Each point is reached from the start by the listed moves, each made 0, 1 or 2 times, or once backwards (-1), plus a little noise. Is the number of moves made odd or even? Then give how often each move was made.

Moves:
(1): [ 50 -11  19   1   3]
(2): [ 26 -17  -9 -35   6]
(3): [-58  40  32 -11 -16]
Start: [ -7 -29 -26  24 -26]
Points:
[ 41 -33   6 -53 -28] => even (1, 2, 1)
[-27 -40 -70  74 -23] => odd (-1, -1, -1)
[-88  32  12  45 -50] => even (0, -1, 1)
[-48  45  85  35 -58] => odd (2, -1, 2)

Moves:
(1): [ -1  21   9  21  -7  -1   1  -1 -20   8   7]
(2): [  8  -4 -23  -6   6  -4 -16 -20  -5  -6 -16]
(3): [ -1   6  13   5  -5  15  -1 -15   3  -9   9]
(4): [ -3 -25   4  -6  -1 -13  18 -10  17  -4 -45]
(5): [ -6  23  11   4  49  12 -15   6  13  -2  28]
(6): [ 35   0   5  26   5  39  -8   9 -11  20  24]
(7): [10 -3  4  1 -3 29 31  7 -5  5 18]
(8): [ 14 -14  18 -12  10  11   1   6  -5  -3   9]
(9): [17 14  6 -8 -6 -2  6  0 15  8  3]
Start: [-8  9  5  2  2  5 -2  9  9 -4  0]
Points:
[121 -33   3  18   2  93  76  12  25  53 -28] => even (0, 1, -1, 2, 0, 2, 2, 0, 2)
[-53  39  30   7  88   8 -52 -34  87 -35  -4] => even (-1, 0, 2, 1, 2, 0, -1, -1, 0)
[ 36  -1  76   2  53 110  45 -24  -1 -20  45] => even (1, 1, 2, 1, 1, 0, 2, 2, 0)

Moves:
(1): [-12   9   9  -8   2   9  -7  -3   0 -24 -16   3   2 -22  24   2]
(2): [ -7  -3  -3  13  17   1   6 -10  -5  10  -1  10  -5   2   7  -3]
(3): [ 13  -1  -3  -9   1  -9  15  -5   2 -11  -6   0   0  15 -15  -8]
(4): [ -1  -4 -26 -26  -2   6  20   5  18  -3 -31 -14  -2   5  -7  -5]
(5): [  4   3  -6  -4   3  -6  23  -4   1  10  -8   7   7 -15  -3   2]
(6): [-21   8  12 -16  14 -42   6  -7  -6   3  -8  -9 -13   1   7   8]
(7): [  1   1 -28  17  -8  -4   4  -9  18  19  -5  -4  -3  -6  -4  15]
(8): [  1  -9  -1 -10  -4  11  -2   2  10  -5   3  -5  19 -14   3  16]
(9): [  5  -8   1   9  -5   5   4  -9 -10   8  -9  10  -6   6  20 -18]
(10): [-10 -14  -5   8  -1 -10   2 -12   0  12   6   2  -4  -7  -9   1]
(11): [  4  -3   7   5  -4  -2  -3  14   4  13   2   6 -10  18 -15  11]
(12): [ 0 -6 -3 -9 -4  1  2 -8 -7  2 15 19  7 -8 11 -2]
(13): [ 19 -19 -22   6   8  -3   3   8  -5  -4 -16   9 -10  20 -11  -9]
(14): [-20   5   5  14   7  -6  -9  -9  -6  16  -6  -1   2   2  -3  -4]
Start: [  8  -3 -23   6  -1  -2   0  -9  18   8  17  -5  -2   7  11  -9]
Points:
[ 21 -65 -12  58  -8  30 -42 -37 -59  12  20  88   7  15  57 -86] => even (1, -1, 0, -1, 0, -1, -1, 0, 2, 1, 0, 2, 2, 2)
[  31  -10  -35 -121   14  -24   85   19   58  -35  -66  -36   24   36
  -25    3] => odd (0, 0, 2, 2, 1, 1, -1, 2, 0, -1, 1, 0, 0, 0)
[ -8 -21  -9 -65  65 -50  49 -17 -10 -19 -60  27 -32  45  61 -30] => even (1, 2, 1, 1, 0, 2, -1, 1, 1, -1, 1, 1, 1, 0)
[ 23 -49 -98  45 -45  37 -21 -17  57  66  26  26  47 -10 -16  40] => even (0, -1, 0, 0, 0, -1, 2, 2, 0, 0, 1, 2, 1, 2)

Moves:
(1): [  4   6   6 -18   6   4 -10  -8   3  -6   5  -3  -1  -4   8   3  14 -15
   3   3   4 -11 -18  -8]
(2): [ 21   7   5   0   5  -1 -24   8  13  12   0   5 -11  -8   8 -14  -1 -11
   7 -21 -18  -5  -2   8]
(3): [ 15  12  -3   6  18 -21   9  -2  -2  -3  -5  -1  -8 -11 -16  -1  -8  -5
  -8  15  -3   0 -15  -4]
(4): [ -3   8 -10  -3   3  -2   6  -6   5  -5  -4   5 -16  -4   2  -5  -2   9
  -3  14   0  -5   0  -5]
(5): [-17  -3   0  -2   6  -9  24  17  -2   5  -2   5   9   1 -19  -6 -13  -1
   5   0  24 -13   8  -7]
(6): [ -6   0 -11   5   9  -4  -3 -14  -6   5  -4  -1   0  -1 -11  -3   3   1
  -8  -3  10   8   3 -11]
(7): [  8   6  -6   7  -9 -12  -1   6   1  -2  10 -13   3   5   9   0   2   9
   7  -3   8   3  -3  16]
(8): [  6   2  -4  -8  -7   5  19   6  -3 -12  11   7   8  10  16   7   6   5
  -9  -1 -10  -8   1  -3]
(9): [  9  -9  17   5 -15   7  -7 -17  -2 -16 -11   2 -11   2  -7  -2   8  -2
  16  -1  -4   1 -11 -10]
(10): [ -3  -6   3   9  -5   2  -5   5   8  -4   1  -3  -3  -4   6 -14   1   1
  -8   4   7  -2  -2  -9]
(11): [  4   6  12   1 -14  -1  12   3  -5  -1  -5  10  -7 -12   7   9   1 -10
  14   5   9  15 -10   3]
(12): [  5   6  -7  -4 -10  10   9   7  19  -6 -28   5  -6 -16   2 -12  -5 -12
  14   5   4  24   5  14]
(13): [-15  12  -2  -5  -9   1  -6  -6   9  -3   5  -6   2  -1  -4   2   6  -6
  -2  -5 -11  -2  -5  -7]
(14): [-12  -1   9  -3  -6 -17   1  -2   3 -23  -4   0  -2 -13 -19   5   1  -9
   8 -12   2  17   8  -4]
(15): [ -1   0   2   9   9   5   2  -8   6  -4  -9   7   1   9   1 -10  -6  -5
  -7 -11   8  10  -8  -8]
(16): [-6 -5 -5 -2 -6  9  7  3 -6  2  3 -6 -2 13 -2 -2 -5  2 -5 -3  0  0  4  1]
(17): [  1 -11   1  -7   3   5  29   7   6   6   4   9  -1  -8   5  -9 -19  10
   9  -9 -14   1  -3  12]
(18): [ -5  -4  -1   6 -17  -3  -3  -2   0   2  14  -8   7  -2   5  -2  -2 -11
 -10   9   6  -4   7  13]
(19): [  7   0 -11   4  -1  22   0  -6   3  -9  -6  -7 -18  -4  -1  -1  -8  -3
  11   5  -5   0  12  -9]
(20): [-12  -6  -8   4  -9  -7  -5   0   3 -13  -6  -4   1  -2   7  -2  -1  -7
   0  -4 -13   0  -5   0]
(21): [  7  -2 -21  -2  -1   2   0   8   6  11   9  -6  11  17   9  16  -2   1
 -10  -8   5  12  -1  10]
(22): [ -2  -3  21 -11   2 -23  -8   3   3   2   0 -13  14   2  -2   3  -3   7
   1   3  -8 -11   5 -16]
(23): [ -6  -3  14   6 -13  -8  21  10  22  -1   5   2   4  -1  20  -2  21 -17
  16 -11  -2   9   0   8]
(24): [ 3 -4 -6  5 -1 -1  4  2  0 -8  9  0 -5  4  2 -8 -5  3  5 13 -5  5  0 -4]
Start: [  2   3  -6  -6  -8 -11  -5  18  10  18  12   1   8   0 -11  -4 -11  -6
  15 -10  -1   2  -9  13]
Points:
[ -44   -3   -4   -8  -53    4   65   -7   90 -110  -35   -7  -25  -23
   40  -56   30  -76  110 -107   -3   83  -13  -15] => odd (2, 0, -1, 0, 0, 2, 2, 1, 0, 0, 0, 1, 0, 2, 2, 1, 1, -1, 2, 2, -1, 0, 2, 0)
[ -12   -8   13  -12  -49    1  -34   -9  114  -69  -40   49  -38  -52
    8 -117  -54  -40    7  -64 -109   -6  -65  -17] => even (0, 2, 0, 2, 0, -1, -1, 1, 2, 2, -1, 1, 2, 1, 2, -1, 2, 1, -1, 2, 0, 0, -1, 0)
[-20  24 -84   8 -29 -36  55  54  95 -26  14  26 -36 -18  11 -29   7 -58
  12 -60 -85  -1  22   8] => even (-1, 2, 1, 2, 1, 1, -1, 2, 0, 0, -1, 0, 1, 1, -1, 0, 0, 0, 1, 2, 1, -1, 2, 0)
[ 81  68  37  15 -25  11  14  21  84 -44 -81  71 -58 -59  48 -38  35 -64
  82 -46  21  98 -33  58] => odd (0, 1, 0, 1, -1, -1, 1, 1, 0, 0, 1, 2, -1, 1, 2, -1, -1, -1, 0, -1, -1, -1, 1, -1)
[-40  48 -27 -12 -12 -83  68  29  64 -66  -3 -21 -33 -72 -42 -91 -68 -70
 -13  58  21 -28   9 -97] => even (1, 1, 2, 2, 2, 2, 0, 2, -1, 2, 1, 1, 1, 1, 1, 1, 0, 2, 2, 1, -1, 2, 0, 1)
[  71   50  -46   54   14   -4   33  -20   89   11  -85   -3 -111  -13
  -65 -121  -78  -36   94    8   -3   68   -9  -25] => even (-1, 2, 2, 2, 1, 2, 1, -1, 2, -1, 0, 2, 1, -1, 2, 2, 0, 0, 2, -1, 0, 1, 1, 2)
[ 102   22   -9   -6  -66   61  -35   33   46  -90  -26   32  -97 -103
   29  -83  -18 -120   65   91  -18  -29  -27  -10] => even (2, 2, 1, 0, 1, -1, -1, 2, 1, 2, 1, 2, -1, 0, -1, -1, -1, 2, 2, 1, -1, -1, -1, 2)
[ -14  -13  -40   58  -97  -52   41  -18   97 -101   16  -25  -20   21
   15  -46   18 -112  -23  -68  -24   75  -41  -37] => even (0, 1, 2, 1, 0, 2, 0, 2, 2, 2, 0, 0, 1, 2, 2, 2, 0, 2, 1, 2, 2, 0, 2, 0)
[-56 -72  -4  31 -34  22  88  67  68  62  37  40  31  18  32 -32  -6 -35
  68 -78  26  28 -46  -4] => odd (0, 0, -1, -1, 2, 1, -1, -1, 1, 2, 1, -1, 1, -1, 0, -1, 2, -1, 0, 1, 2, -1, 2, 1)
